Each row of a before or after table is a point. One or more steps were done to the points. Then noise was added and the rows were shuffled. The steps act on columns, c1 being the first. What was done? A step turns or swaps two columns, mirrors them in a line or flattens them onto one, adds a multiple of one to another, or multiplies or shifts one. Angles are multiples of 10 degrees, from the lower column toward the higher: turns from -170 to 170, lines from 10 to 170 but not 90. Use the fewest steps. Two steps may share a column if one is a turn and the other turns, adds or multiplies; they go together, in the order done. Otherwise the lowest column goes first.

Before (9 x 2):
[[ 24  23]
 [-17 -14]
 [-20  17]
 [-17  19]
 [ 10 -27]
 [ 12 -25]
 [  8  11]
 [ 27   1]
 [-19   0]]
After (9 x 2):
[[-19 -30]
 [ 12 -12]
 [ 28  44]
 [ 25  59]
 [-17 -39]
 [-19 -12]
 [  8  24]
 [-17  -5]
 [ 11  -5]]
Steps: add 1.5 times c1 to c2

Before (10 x 6):
[[  9   1  -3  13 -10  -1]
 [  5   5  14  -1  20  -5]
 [ -6 -19 -10  -7  -6 -16]
 [ -6  10   6  -3 -11   5]
 [ -1  13  14 -15  10 -11]
 [  9  10  21  -3  12   5]
 [  3  -1 -11  19  12  -6]
 [ -1  13   4 -16 -11  15]
 [ 11   0 -14  11  -7   4]
 [ -7 -11  14   4   5   9]]
After (10 x 6):
[[ 14   5  -8 -20  36  10]
 [ -9   5  -1  -6 -33  10]
 [ -1 -11   6 -19  30  13]
 [-11   9 -11 -10  15 -11]
 [  4  -6 -11  19  36  -1]
 [ 18   4  -2  18 -21   0]
 [  8  -5  -6 -12  59   5]
 [ 15  -1 -10   9 -30   1]
 [ -9 -16  11   5 -18 -19]
 [ -2  15  12 -11 -33  13]]
Steps: multiply c1 by 1.6; swap c2 and c6; mirror c3 and c4 in the line at 120 degrees; multiply c5 by 3

Before (13 x 9):
[[ -5   1  -7   6  13  -5   1   1   4]
 [  5  22  19 -10 -26   4 -13  12   8]
 [  0  14 -11 -12  -1 -21 -18 -19   4]
 [ 18  29  -9  10 -17 -21 -11  -3   1]
 [-19   4   2  -2   2   9  15  20  12]
 [-13  -2  11  11   0   2  -3   8  13]
 [-11  -5  15   2   7  12   9   8  -5]
 [ 22  17  -6  -9  -7 -25 -23   9   0]
 [-25 -17 -12   6   1  11   1   8  -4]
 [ -2  -1 -13 -12  11  11  -6 -20  -8]
 [  0  -9 -17  -1   2  -4   9  -5   9]
 [ 18  19  19  -3 -23   5 -21  15  22]
 [ -3 -10  -4  -9  -3 -11   2 -15  -5]]
After (13 x 9):
[[ 11  -5  22   1  -4   5   4  22  -6]
 [ 12   1  10  12  -4  -5  -2  25  14]
 [ -9   7 -32 -13 -10 -18  -7 -57   4]
 [  7  -1 -14 -10   8 -12   2 -44  -5]
 [-29  23 -29  10  -6 -20  -2 -10   1]
 [-28   7 -30  -8   0 -29 -10  27   0]
 [-13  32  18 -11  -1  -7  -5  35   6]
 [ 30  -2   2   6   0  22   1  23  -4]
 [  3 -11 -11   6  -9  -1   0   3   4]
 [  5  -7 -17   0   6   6   3 -14   9]
 [ 13   5  11  -3 -12   9   6  60  12]
 [  2 -10   1 -13  -6  22  -2 -59  -6]
 [-26  24  18  -4   6  -6  -9  44  22]]
Steps: turn c1 and c2 by 150 degrees; turn c2 and c5 by 120 degrees; multiply c6 by 1.6; turn c3 and c6 by -40 degrees; multiply c7 by 0.4; multiply c8 by 3
